Rows are points. To make a cloud, some directions were put in groups of two or more. Within a group, all points are equally far from the middle, so they leave a hole (a ring in 2 directions, a hollow ball in 3). The other directions are filled evenly. Then the cloud was stretched, turned, moved and blurred a little. How many holes are there, and how many directions does each take, smallest first?
(in the rows, 128 means zero)

Cloud (14 x 2):
[[172  53]
 [185  83]
 [129 144]
 [ 93 136]
 [110 145]
 [120 170]
 [127 157]
 [110 101]
 [ 73 119]
 [ 70  94]
 [101 123]
 [122 100]
 [180  96]
 [202 100]]
Holes: 0

Cloud (22 x 3):
[[127 169 168]
 [ 77 154 137]
 [112 220 145]
 [161  95 133]
 [191 154 144]
 [140 195 155]
 [135 172 145]
 [139 188  82]
 [180 133 110]
 [133 184 125]
 [117 200 116]
 [134 138  71]
 [108 177 154]
 [120 149 137]
 [134 184 119]
 [149 188 158]
 [ 94 117 120]
 [ 75 144 152]
 [ 96 165 169]
 [112 191 157]
 [ 98 210 160]
 [ 74 121 141]]
Holes: 0

Cloud (21 x 3):
[[183 169 126]
 [136 120  52]
 [168 125 103]
 [105 175  93]
 [104 197 146]
 [140 150  74]
 [ 80 160 118]
 [113 131 174]
 [134 138  62]
 [100 123 159]
 [129  58  91]
 [113 151  65]
 [ 94  82 127]
 [132  69 106]
 [ 83 166 119]
 [ 83 149  71]
 [134  74 114]
 [152  93  84]
 [118 111 162]
 [100 193 152]
 [112 203 138]]
Holes: 1 (2)

Cloud (19 x 3):
[[134 147 129]
 [176  93 141]
 [187 162 117]
 [168 127 121]
 [177 126 148]
 [196  85 165]
 [205 133 162]
 [202 145 131]
 [192 122 146]
 [123 110 140]
 [134  93 182]
 [ 72 140 105]
 [110 114 186]
 [171 154 148]
 [181 154 125]
 [141 121  82]
 [194  99  77]
 [164 141  63]
 [163  93  82]]
Holes: 0

Cloud (27 x 4):
[[185 171 153 136]
 [144 143  69 140]
 [ 92 124 187 142]
 [134 180 136 117]
 [186 121 163 118]
 [152 159 132  94]
 [156 178  97 143]
 [146  76 101 150]
 [141  88  59 144]
 [147 160 211  72]
 [153 125 220  84]
 [190 134 123  93]
 [107 122 138  57]
 [123 117 108  76]
 [178 184 149 139]
 [133 130 188 168]
 [171  85 176  90]
 [ 93 133 160 150]
 [155 107  35 139]
 [112  95 109 113]
 [101 144 136 165]
 [168 165 165 103]
 [166 108 125 185]
 [150 131 151  48]
 [183 174 157 139]
 [160 113 155 167]
 [198 147 100 119]]
Holes: 1 (2)

Cloud, 30 rows:
[[101 148 169 161]
 [107 102 129 162]
 [130 164 194 125]
 [159 135 166 131]
 [169 134 147 161]
 [134 114 154  98]
 [ 74  95 168 148]
 [177 161 142  97]
 [135 116 104 189]
 [184 145 118 139]
 [148  58 152 125]
 [120 158  89 153]
 [ 97 177 127 122]
 [191 148 145 160]
 [157  59 140 117]
 [128 150  74 170]
 [ 96 132 103 190]
 [123 101 184 124]
 [100 204 103 179]
 [ 92 174 149 138]
 [140  62 109 200]
 [171 137 164 188]
 [101 178 169 147]
 [100 171 179 134]
 [174 136  72 156]
 [195 165 104 182]
 [ 94 135  65 149]
 [ 94 119 103 197]
 [190  90 152 199]
 [124  95  71 174]]
Holes: 0
